Each row of a before or after table is a point. One or more steps were done to the points. Then noise was added and the rows were shuffled. The steps act on columns, c1 being the first. Name the steps. A step turns or swaps two columns, mirrors them in a line or flattens them onto one, adds a multiple of one to another, or multiplies or shifts one. Angles are multiples of 10 degrees, from the lower column toward the higher: turns from -170 to 170, lines from 10 to 170 but not 90. Use the fewest steps. Two steps may share a column if one is a turn and the other turns, adds or multiplies; they go together, in the order done. Otherwise the lowest column goes first.
In the rows, 128 means zero.

Before, 13 rows:
[[160 114 131]
 [130 149 135]
 [150 118 164]
 [142 123 153]
 [154 118 125]
 [101 139 125]
 [176 116 135]
 [152 120 154]
 [138 124 158]
 [149 141 117]
 [110 146 124]
 [122 124 164]
 [124 137 112]]
After, 13 rows:
[[188 147 147]
 [248 130 142]
 [134 147 113]
 [112 160 148]
 [207 125 142]
 [183 153 154]
 [165 148 146]
 [ 83 132 111]
 [192 119 138]
 [183 125 111]
 [117 121 111]
 [152 152 147]
 [ 62 132 116]]
Steps: multiply c1 by 2.5; turn c2 and c3 by -60 degrees

Before (8 x 9):
[[137 168 116 121  72 123 131 116  92]
 [186 161 122 128  72 110  90 129 109]
 [112 107 116 127 126  89 116 129  88]
 [126 162 172 120 100 145  83 129 207]
 [119 104 131 168 129 143 131 113 108]
 [132 169 112 130 155 142 137 129 127]
 [157 106 164 121  83  66 135 114  85]
 [114  48 111 165 133 142 149 131 182]]
After:
[[180 168 138  89 137  66 136 156  93]
 [201  99 148 120 163 110  89 136 109]
 [184  89 144 120 117 124 128 151  98]
 [119 177  64 172 118 141 153 108 180]
 [125 137 107 107 113  91 115 138  90]
 [105  88 143 138 142 143 137 129 125]
 [155 127 180 129 117 145  83 101 202]
 [126 147 114 174 121 144 132 150 114]]
Steps: turn c1 and c5 by 70 degrees; mirror c2 and c3 in the line at 70 degrees; add 0.5 times c6 to c4; mirror c8 and c9 in the line at 100 degrees

Before (11 x 18):
[[152  88 168 162 142 124 144 128 145 127 121 172 129  67 141 173 140 113]
 [ 95 171 120  83 110  67 187 134 140 111 152  86 123 127 130 107 124 197]
 [138 106 145 179 126 144 115 116 130  78  89 117 135 123 153 189 131 117]
 [177 118 149 138 135 122 118 124 143 125  44 154 141  85 135 172 135 150]
 [100 178 129 114 114  76 137 145 198 106 164 125 120 152  91 115  85 172]
 [158 102 138 131  80 161 120 102 118 130  77 160 133 121 155 142 147 100]
 [119 104 141 150 126 107  91 113  86 162  78 134 123 132 145 141 142 129]
 [ 64 160 151  99 106 100 185 185 136 101 118 125 101 143  92 100 110 198]
 [144 117 138 159 158 160 150 133 186 151  78 141  97  96 150 175 170 123]
 [112 182  96  94 107 101  98 171 123  94 165 108 110 106  98 132 116 154]
 [156  85 148 130 118 118  88  97 106  98  85 144 102 129 127 121 191 142]]
After (11 x 18):
[[ 67 158 137 127 106 100 186 191 138 104 150 127 153 117 179  98 109 199]
 [121 103 106 121 128 109  89 112  84 165 177 136 134 120 100 139 144 133]
 [161 103  99 145  84 157 122 102 118 129 177 155 122 131 109 145 150  97]
 [ 95 176 138 165 109  67 192 132 142 114 102  89 134 129 163 104 125 202]
 [158  87 115 130 115 121  95  94 102  95 175 139 153 129 125 122 190 143]
 [140 107 113 105 128 143 113 112 129  74 173 115 121 136  77 192 132 116]
 [148 116 105 123 157 162 147 130 186 151 171 142 152 166  93 179 166 122]
 [151  90 158 104 140 122 142 130 148 131 159 174 112 189  97 171 143 118]
 [106 187 130 134 109 101  99 175 121  93  88 111 140 153 172 126 117 153]
 [ 96 181 150 116 113  78 132 142 198  99 102 125 140 102 163 110  86 171]
 [173 119  89 124 134 123 118 123 148 126 205 159 108 168 115 177 136 152]]
Steps: mirror c3 and c11 in the line at 20 degrees; turn c4 and c15 by -140 degrees; turn c13 and c14 by -170 degrees

Before:
[[ 98 128 146 105 103 126 134 109 101 107 133 110 152  97 145 190 127 139
  163 132  90 121 148 189 170 145 144 103 136 104 134 183]
 [155 119 133 160  87 105 157 120 114 118 111  75 122  97 181 144 154 144
  117 139 111 128  79 123 160 103 155 102 140 137  87 118]
 [176  88 168 139 129 171  97 102 103 120 123 140 158 111 130 170 131  55
  121 140  78  62 136  93  83  97 130 166 121 108 125 163]
 [112 141 113 129  82 179 117 181 129 104 126 122 147 136 162 144 144 159
  129 163 111 127 143 105 146 104 180  94 124 110 151 145]
 [123 189 121 112  63  55 103 109 134 120  82  90 133 136 128 171 127 131
  129 189 114 152 176 118 188 157 114 108 184  95  80 166]
 [ 57 136 165 167 128 100 183 147 110 136 129  94 134 148  93 131 176 132
  104 136 175  92  87 152 158 131 120 135 112 135 166 182]
 [131 125 153  94 127 133  92 146 167 179  93 124 151 112 142 143 146 138
  120  88 122  32  78 157 114 111 140  90 160 123 162  92]
 [119 160 126 158 136  99 136 128 102 119 157 146 118 119 168 118 134 166
   90 120 137 105 139 131 106 150  90 156 128 137 188 150]]
After, 8 rows:
[[122 163 109 157 136  99 140  88  99 121 151 145 117 116 169 119 136 190
   89 119 137 104 140 132 108 149  90 157 129 139 178 149]
 [109 139 141 129  82 180 119 172 130 105 135 122 149 137 159 145 141 179
  129 162 115 126 143 107 145 104 180  94 123 106 173 147]
 [125 190 161 114  63  56 102 139 133 120  97  88 133 133 125 168 129 133
  128 190 114 150 177 118 188 157 115 108 185  94  77 168]
 [131 125 133  96 129 134  93 128 167 179  84 124 151 112 142 143 148 144
  119  88 120  32  80 157 110 109 139  90 160 121 165  93]
 [177  89 105 137 126 173  95 100  99 121  97 140 157 110 129 171 136  12
  120 143  77  60 136  94  84  97 129 164 120 108 113 162]
 [ 59 136 102 168 126  99 184 126 111 136 104  96 132 152  90 135 175 137
  102 136 177  94  85 152 158 132 119 133 112 134 169 184]
 [155 119 133 160  88 103 156 146 114 118 112  77 121  98 183 144 153 150
  117 144 112 128  77 125 163 103 154 102 142 140  88 117]
 [ 98 130 111 103 104 125 134 105 102 108 120 113 152  98 145 189 128 145
  164 131  92 121 148 191 170 146 145 102 135 105 124 182]]
Steps: mirror c3 and c11 in the line at 110 degrees; turn c8 and c31 by 30 degrees; multiply c8 by 1.3; multiply c18 by 1.6
